Each row is a point. The points of each table are mixes of a few directions, plus a little noise. How many directions does each table use, and how many do they share? Where both have some left over, give the other angles between the two spaces (their principal angles), to ten degrees, smallest first.

First:
array([[ -4,   4],
       [-24,  23],
       [ 33, -32],
       [-42,  40],
       [ 39, -38],
       [ -2,   2]])
Second:
array([[ -6,  -6],
       [-38, -39],
       [ 41,  42],
       [  2,   2]])
Directions: first 1, second 1, shared 0; angles 90

First:
array([[ 73, -12, -14],
       [-54,  13,   0],
       [ -6,  -8,  22],
       [-14,   7,  -8]])
Second:
array([[  8,  16,  38],
       [ 15,  13,  39],
       [ -8, -20, -44],
       [-26,  27,  21],
       [ 11, -35, -54]])
Directions: first 2, second 2, shared 1; angles 50

First:
array([[ -6,  -3,  -5,  -3],
       [-24, -12, -22,  -9],
       [-20, -11, -17,  -7],
       [ 83,  41,  71,  30],
       [  1,   0,   1,   0],
       [-35, -18, -30, -13]])
Second:
array([[-20, -35,  21, -10],
       [-12,  10,  18,  28],
       [ 69, -13, -16,  47],
       [-29, -27,  24, -10],
       [ 27, -16, -34, -42],
       [ -4,  26, -16, -17],
       [-32,  56,   4,   6]])
Directions: first 1, second 3, shared 0; angles 50

First:
array([[ 36, -54, -14, -49, -27,  22],
       [ 14, -22, -11, -21,   2,  12],
       [ 34, -49,  -5, -45, -42,  17],
       [-11,  21,  24,  18, -38, -16],
       [-25,  32, -14,  30,  72,  -4],
       [-34,  53,  24,  47,  -1, -26],
       [-26,  38,   4,  36,  35, -13],
       [ 13, -19,   5, -17, -32,   4],
       [ -1,   0, -13,   0,  32,   5]])
Second:
array([[ 31,   5,  31, -51,   2,   5],
       [  2, -32, -34,  34, -36,  -2],
       [ 38, -46, -44,  36, -57,  -8],
       [-47,   3,  10, -12,   8,  14],
       [ -3,  41,  15,   6,  50, -10],
       [-10,  29,  -4,  31,  37, -12],
       [ 34,  12,  37, -57,   9,   4],
       [-46, -13, -11,  13, -11,  11]])
Directions: first 2, second 3, shared 1; angles 80

First:
array([[  0,  22,  19,  17,  21,   8,   6, -28],
       [  0, -13, -11, -10, -12,  -4,  -3,  16],
       [  0, -36, -31, -28, -33, -12,  -9,  44],
       [  0,  36,  31,  28,  34,  12,   9, -44],
       [  0,  12,  10,   9,  11,   4,   3, -14],
       [  0, -63, -55, -50, -59, -22, -15,  78],
       [  0,  42,  36,  33,  39,  15,  10, -52]])
Second:
array([[  0,  15,  13,  12,  14,   5,   4, -19],
       [  0,  43,  38,  34,  41,  15,  10, -54],
       [  0, -18, -16, -15, -17,  -6,  -5,  23],
       [  0,  40,  36,  32,  38,  14,  10, -50],
       [  0, -10,  -9,  -8,  -9,  -4,  -2,  13],
       [  0,  12,  10,   9,  11,   4,   3, -15],
       [  0,  -5,  -4,  -4,  -5,  -2,  -1,   6],
       [  0, -78, -68, -61, -73, -27, -19,  96]])
Directions: first 1, second 1, shared 1

First:
array([[ 25, -29,  33,   6, -26, -12,  22, -43, -81,  11, -75],
       [ -1, -15,   8,   1,   2,   4,   5,  -1, -14,   6, -18],
       [ 13, -10,  14,   3, -14,  -7,   9, -22, -36,   3, -32],
       [ 34,  57, -12,  -2, -37, -33,  -9, -38,   1, -27,  29],
       [-25,  13, -23,  -5,  26,  15, -16,  40,  62,  -4,  53],
       [-28,  15, -26,  -5,  29,  16, -18,  44,  70,  -5,  60],
       [ 22,   3,  12,   2, -23, -16,   8, -32, -38,  -3, -27],
       [-25,  11, -22,  -4,  26,  15, -15,  39,  60,  -3,  50],
       [-12, -65,  31,   6,  14,  19,  21,   3, -52,  29, -71],
       [ -3,  19, -13,  -3,   3,  -1,  -9,   9,  28,  -8,  31]])
Second:
array([[  1,  37,  17,  38,   4,   4, -13,  -3,   7,  28,  -4],
       [ 16, -86, -61, -65,  14, -56,  37, -13, -29,  40,  43],
       [ 29, -31,  35,  10,  -7,  22, -22,  35,  -6,  -8, -31],
       [ 30,  24,  18,  29, -26,  -2, -12, -11,   8,  34,  19],
       [-42,  29, -26, -16,  55, -73, -16,  15, -43, -50,  -8],
       [-22,  16,  -4,  -1, -32,  26,  25, -31,  24,   2,  27],
       [-13,  36, -10, -12, -11,  20,   3, -16,  22, -58,  -5],
       [ 26, -31,   9,   5,  29,  38, -11,  28,   9,   3, -54],
       [-26,   5,  22,  14, -26,  24,  10,  -5,   9,   8,  13]])
Directions: first 2, second 6, shared 1; angles 70
